Rows are points. The ring and each string are closed loops that go straight from each point to the next, and from the last back to the first. Before rounding, they use only three directions, however many columns there are. How many times does the string pass through the ring? Passing back the other way cancels.
In the rows, zero is written as 128.

Ring (9 x 3):
[[148 130 147]
 [138 152 146]
 [107 165 137]
 [ 90 158 130]
 [ 77 126 118]
 [ 84 102 113]
 [100  87 116]
 [130  87 129]
 [143 100 139]]
String:
[[111 156 117]
 [105 138 140]
 [ 97 139 144]
 [103 141 110]
 [ 93 150  99]
 [ 74 169 122]
 [ 92 182 115]]
Times through: 0

Ring, 10 rows:
[[170 141 129 131 132 122 124 136]
 [145 175 139 130 131 132 126 139]
 [107 186 140 125 130 133 129 136]
 [ 61 175 134 118 128 126 132 126]
 [ 33 147 127 113 127 115 135 116]
 [ 28 110 122 110 128 104 138 107]
 [ 52  79 119 111 130  97 138 104]
 [ 96  67 118 116 131  96 134 108]
 [130  75 117 121 131 100 130 115]
 [165 108 122 128 132 111 125 128]]
String:
[[146 145 159 129 138 129 135 132]
 [191 172 168 137 141 141 132 145]
 [185 185 145 136 134 138 123 147]
 [167 191 126 133 128 134 118 147]
 [170 204 166 136 137 147 130 148]
 [145 185 171 132 139 142 135 140]
 [123 160 159 127 137 131 136 132]
 [102 137 115 121 126 114 126 125]
 [111 166  87 123 118 115 113 134]
 [148 198 129 131 128 136 120 145]
 [179 204 164 137 137 147 128 150]
 [169 175 167 134 140 140 133 142]
 [139 146 162 128 139 129 137 131]
 [122 138 129 124 131 119 129 128]
 [135 142 140 127 134 123 131 130]]
Times through: 1
String, 12 rows:
[[ 93 215 118 124 122 134 120 141]
 [ 90 218 171 126 136 147 137 139]
 [ 96 182 181 125 141 141 144 131]
 [101 146 157 123 137 126 139 125]
 [ 94 162 110 121 123 118 122 129]
 [107 194 113 125 122 128 119 138]
 [134 216 128 130 126 139 119 147]
 [156 212 163 134 136 148 129 148]
 [146 179 182 132 143 143 140 138]
 [123 156 157 126 137 130 136 131]
 [101 149 100 121 122 113 120 128]
 [101 172 104 123 121 120 119 133]]
Times through: 2

Ring (8 x 12):
[[167 120 161 134 116 128 180 136 163 142 146 140]
 [165 154 158 148 111 118 179 146 166 142 147 116]
 [147 167 154 148 108 110 162 147 156 134 145 101]
 [113 160 154 135 107 106 127 139 131 118 135  97]
 [ 92 119 143 108 113 110 109 122 110 107 138 119]
 [ 99  73 125  87 123 116 126 108 108 110 155 154]
 [121  62 128  89 126 124 148 108 122 120 160 169]
 [153  88 150 113 121 130 170 123 148 135 151 159]]
String, 26 rows:
[[114 187 178 150  99 109 114 149 135 117 114  77]
 [100 181 154 140 102  99 112 143 124 112 130  78]
 [106 140 128 120 113 100 133 131 123 115 155 109]
 [113 122 122 114 117 104 143 126 125 119 162 124]
 [118 133 158 124 111 116 130 131 130 119 133 117]
 [109 149 178 131 104 118 108 135 125 114 113 103]
 [ 88 161 175 130 101 111  88 136 112 104 109  88]
 [ 81 162 160 126 103 103  89 134 108 102 120  86]
 [100 136 126 116 114 100 128 128 119 113 155 111]
 [117 127 130 118 116 106 143 128 129 120 156 121]
 [124 135 157 127 111 116 136 133 135 122 135 117]
 [120 161 172 140 104 115 124 141 136 120 122  98]
 [122 204 180 161  97 107 122 155 143 121 115  68]
 [134 189 156 155 104 103 148 152 150 128 140  82]
 [143 162 130 142 113 101 172 144 153 134 165 104]
 [141 137 129 130 116 107 170 136 148 132 165 121]
 [138 142 156 134 111 116 152 138 146 129 141 117]
 [144 166 183 150 104 122 143 147 153 131 120 101]
 [161 188 180 165 102 117 163 157 168 139 127  90]
 [166 178 150 159 109 109 185 154 171 144 154  99]
 [163 161 124 147 115 102 196 147 167 143 175 110]
 [140 127 130 125 118 110 168 132 145 131 164 128]
 [137 147 160 137 110 116 149 139 146 128 137 112]
 [136 172 186 151 102 120 133 148 148 127 115  94]
 [133 191 180 158  99 112 133 153 149 126 119  80]
 [125 171 179 146 102 116 126 145 141 122 117  92]]
Times through: 4
String (23 x 12):
[[190 136 159 148 116 127 205 145 181 153 154 135]
 [182 139 182 149 111 135 183 145 176 148 132 131]
 [151 136 182 138 109 130 151 138 153 133 123 125]
 [140 116 146 122 117 119 159 129 143 130 150 135]
 [161  97 117 116 126 116 197 126 156 141 181 155]
 [182 117 150 136 119 127 201 137 173 150 159 147]
 [190 151 196 159 107 138 184 151 183 151 123 124]
 [152 147 185 144 107 129 150 142 156 134 120 117]
 [146 135 162 134 112 121 157 137 150 132 139 123]
 [146 152 181 144 106 125 146 143 152 131 121 112]
 [138 119 132 121 118 113 165 129 143 130 161 133]
 [157 146 120 138 118 103 192 141 161 141 177 119]
 [157 179 144 156 109 104 179 152 165 140 157  96]
 [147 199 185 167  99 114 146 158 161 133 119  79]
 [133 145 166 135 109 119 141 138 143 126 131 113]
 [136 128 127 124 118 108 165 132 143 129 165 126]
 [146 160 127 142 113 101 176 144 155 135 168 106]
 [156 198 164 167 103 107 167 159 167 138 140  82]
 [164 193 159 166 105 108 178 159 172 143 146  88]
 [170 186 167 165 105 114 180 157 175 145 141  94]
 [156 174 197 159 101 127 148 152 162 136 111  99]
 [136 124 149 125 115 118 153 131 142 128 146 129]
 [162 121 130 129 120 115 191 134 160 142 170 138]]
Times through: 4

Ring:
[[196 148 120 138 102 137 132 110 129 160 113  85 117 126]
 [165 163 123 139 112 129 142 111 136 143 113 104 118 116]
 [103 160 127 141 136 118 150 121 137 115 118 152 125 116]
 [ 68 141 133 140 152 117 146 131 132 101 121 189 131 126]
 [ 61 121 135 138 158 121 138 136 124 102 123 204 135 138]
 [ 92 101 128 136 145 129 126 134 114 121 125 183 136 151]
 [148 102 117 135 120 135 120 125 110 148 123 135 132 152]
 [190 119 115 136 103 140 121 115 116 164 118  96 124 143]]
String:
[[114 147 107 140 122 113 145 117 126 127 125 135 132 124]
 [ 96 154 106 141 127 107 151 118 129 118 127 144 133 118]
 [118 137 121 139 129 123 139 122 126 127 121 146 129 130]
 [104 139 138 138 144 128 139 128 132 116 116 168 125 129]
 [ 69 144 154 139 164 127 144 135 140  96 113 203 124 125]
 [ 38 146 142 140 167 114 151 135 137  85 120 215 131 122]
 [ 32 143 128 141 161 106 153 133 132  86 126 210 137 123]
 [ 67 139 105 141 137 104 149 124 122 109 131 170 140 127]
 [107 134 113 139 128 117 140 122 122 125 125 148 133 131]
 [ 94 131 140 138 149 128 137 131 130 113 117 180 127 133]
 [ 71 131 150 138 162 129 139 137 133 100 116 204 127 133]
 [ 16 132 158 139 185 120 146 145 137  74 118 249 132 130]
 [ 30 136 136 140 167 112 149 137 131  85 124 220 136 128]
 [ 46 139 115 141 150 104 151 129 126  97 130 192 139 126]
 [ 52 142 111 141 145 103 152 127 126 100 130 183 139 124]
 [ 34 147 138 141 166 111 153 135 136  84 122 215 133 121]
 [ 55 148 149 140 165 121 148 135 140  91 116 208 127 122]
 [ 86 144 154 138 158 131 141 133 139 104 112 191 122 126]
 [116 137 135 138 138 130 137 126 130 123 116 158 125 130]
 [103 147 150 138 150 132 141 129 139 112 111 175 121 124]
 [ 92 164 149 140 151 126 150 127 146 104 111 175 119 114]
 [ 97 174 131 142 138 116 156 120 144 109 116 154 122 107]
 [108 179 104 143 119 104 160 111 138 119 124 124 128 104]
 [125 152 108 140 118 115 146 115 128 131 124 124 129 121]
 [130 140 115 139 121 122 139 118 125 134 122 131 129 128]
 [134 145 137 138 132 133 137 123 134 129 113 144 121 126]
 [143 167 145 139 132 134 144 119 145 127 107 135 114 114]
 [151 186 130 141 119 124 153 110 148 131 110 111 114 102]
 [150 185 114 142 110 116 155 107 143 135 116  99 119 102]
 [137 158 100 141 109 112 148 110 128 137 125 107 129 117]
 [135 150 115 139 119 121 142 116 129 134 120 125 126 123]
 [134 147 136 138 131 132 138 122 134 129 113 142 121 125]
 [132 160 142 139 134 131 143 121 141 124 110 143 117 117]
 [122 177 138 141 134 124 153 118 147 117 111 140 117 106]
 [110 176 122 142 129 113 156 115 142 117 118 137 123 107]
 [106 164 107 142 123 108 154 115 133 121 125 133 130 113]]
Times through: 4
